Every row gives one point. Two turns around zero, p and q, are shown by what they do to some points. Write where each new point lands after one turn and then the other. Backwards means that the second turn is done in reverse. Each puzzle has new turns, and all numbers are rounded.

Turn p:
[ 1.7  2.6 -4.2] -> [-0.7 -3.7 -3.6]
[-1.6 -0.7 -2.7] -> [ 1.0 -2.9  0.9]
[-0.8  0.4  5.7] -> [-2.3  4.8  2.2]
[-1.8 -1.2 -3.1] -> [ 1.6 -3.2  1.1]
[ 2.5 -1.0  4.4] -> [ 0.2  5.1 -0.6]
Turn q:
[-0.5  0.9 -4.5] -> [-1.1  4.0 -1.9]
[-1.6 -2.4  5.1] -> [ 3.3 -4.8  0.6]
[-0.5  1.1  3.2] -> [-0.6 -3.4  0.1]
[ 2.5  0.3 -3.9] -> [-1.4  4.3  1.1]
Where do these land?
q, then p: [ 0.5 -2.0  1.6] -> [ 1.0  2.2 -0.9]
p, then q: [-1.6  1.5  3.5] -> [-1.1 -2.9 -2.7]
q, then p: [-0.8 -0.4  0.6] -> [ 0.9  0.0 -0.5]
q, then p: [-2.8 -5.9  1.0] -> [ 2.4  1.9 -5.9]
p, then q backwards: [ 4.1  4.1 -3.6] -> [-5.7  3.7  0.6]
p, then q: [ 0.6  2.9 -3.1] -> [ 3.3  2.5 -1.3]

Turn p:
[-1.3  1.9 -3.3  1.6] -> [-1.4 -2.1 -2.5  2.5]
[ 2.1 -1.1 -0.1  2.5] -> [ 2.5 -2.2 -0.4 -1.0]
[-4.0  0.5  6.8  0.7] -> [3.7 6.3 1.5 2.8]
[ 1.1 -4.1 -1.0 -4.3] -> [-2.7 -0.9  4.7 -2.7]
[ 2.2  2.8 -2.4 -0.4] -> [-2.0 -1.2 -3.3 -1.6]
Turn q:
[ 1.2 -3.0 -4.0 -0.5] -> [ 5.1 -0.5 -0.3  0.0]
[-3.8  3.9  2.7  2.9] -> [-5.9 -2.7 -1.6  0.8]
[ 1.4 -3.2  2.1  1.4] -> [ 0.6 -0.3  4.0  1.6]
[ 0.8  3.9 -3.4  0.8] -> [ 0.3  0.8 -5.0  1.6]
[ 0.3 -1.6  2.7 -4.5] -> [-0.2  2.5  3.0 -3.9]
Where do these land?
q, then p: [-2.8  4.1  1.3  0.6] -> [-2.5 -0.8  1.6  4.1]
p, then q: [ 5.8 -1.8  2.4 -1.7] -> [ 0.4  4.8  0.9 -4.6]
p, then q: [-3.2 -1.0 -5.7  4.3] -> [ 3.0 -5.1  3.5  3.8]
q, then p: [-0.9 -1.0  2.1 -0.5] -> [0.3 2.1 1.3 0.3]
q, then p: [ 1.1 -0.3 -0.2 -2.7] -> [-1.5  1.4 -1.5 -1.5]

Turn p:
[-3.4 -0.8  3.0  4.9  0.3  2.0] -> [ 1.8 -0.6 -3.9  2.5 -3.9 -3.0]
[-3.3 -5.2  1.4 -1.5  0.5  0.7] -> [ 1.1  3.9  1.7  2.1 -0.6 -4.3]
[ 1.9  5.5 -4.8 -0.6 -1.1  0.1] -> [ 0.2 -4.7  1.8 -0.5  1.7  5.5]
[-1.7  5.1  0.0  3.4  3.9 -0.2] -> [ 3.3 -4.5 -1.6 -2.9 -3.6  0.8]
[-1.6 -3.8  3.0 -2.6 -2.8  0.9] -> [ 0.2  5.5 -0.4  2.8  1.0 -1.3]
[ 7.0  0.5 -1.2 -2.9  2.1  0.7] -> [-5.7  0.4  2.8 -3.7 -0.1  3.2]
[-1.8 -1.4  2.2 -0.6 -1.9 -2.4] -> [ 1.6  2.4 -1.9  0.3  2.3 -1.7]
[ 2.9  0.2 -3.6 -0.2 -1.0 -1.9] -> [-2.4 -2.5  1.5 -0.7  3.3  0.9]
Turn q:
[-3.0 -3.0  0.7 -2.0 -1.8  3.0] -> [-3.4  0.2 -0.9 -3.4 -1.8  2.7]
[ 1.4 -1.7 -1.6 -2.2  1.6 -1.6] -> [ 2.0 -0.5 -1.7  1.0 -3.0  0.0]
[-4.6  4.9  4.8 -1.3 -1.2 -2.9] -> [-5.2  0.6 -3.8  1.6  4.8 -3.4]
[-1.6  2.8 -2.4  0.7 -1.7 -2.6] -> [-1.2  3.4  0.7  2.9  0.3 -2.0]
[ 4.8 -0.7 -2.2  2.8  1.7  5.2] -> [ 3.8 -2.9  6.0 -2.3 -1.2  0.9]
[ 2.2 -2.5 -0.2  4.4  4.2 -4.3] -> [ 7.5  1.7 -1.7  0.3  2.0 -0.1]
[-0.8  1.0  2.1 -3.1 -5.7  1.6] -> [-6.2 -1.4  0.3  1.6  0.2  2.7]
[ 1.5 -0.8 -1.2  0.6  2.9  1.6] -> [ 2.7 -1.2  1.1 -1.8 -1.3 -0.8]
Where do these land?
p, then q backwards: [ 3.5  5.0 -2.0  0.8  3.5  1.2] -> [ 1.5 -3.7  1.2 -2.6 -0.8  5.6]
q, then p: [ 2.2  7.1  0.4  3.7 -2.0 -0.8] -> [ 1.0 -0.6 -4.2 -4.9 -3.1 -4.6]
p, then q backwards: [ 0.6 -3.0  2.0  0.4 -1.4  2.7] -> [-1.9  1.4 -2.0 -1.8 -2.0 -2.5]
p, then q: [-2.1 -1.1  0.9 -4.5 -2.6 -2.5] -> [ 2.1 -3.3  0.9  0.7  1.5 -4.6]
p, then q: [-2.7 -4.1 -1.5  0.7 -3.5  2.7] -> [ 3.2  2.9  1.2  0.1  5.1 -0.5]
p, then q backwards: [-1.1  0.9  0.6  0.1  6.4 -0.7] -> [-0.4 -1.3 -2.9 -0.4  4.2  4.1]
p, then q: [-0.4 -4.8 -0.4 -1.2 -0.5 -2.7] -> [ 1.6  0.6 -3.2  1.4  2.0 -3.6]
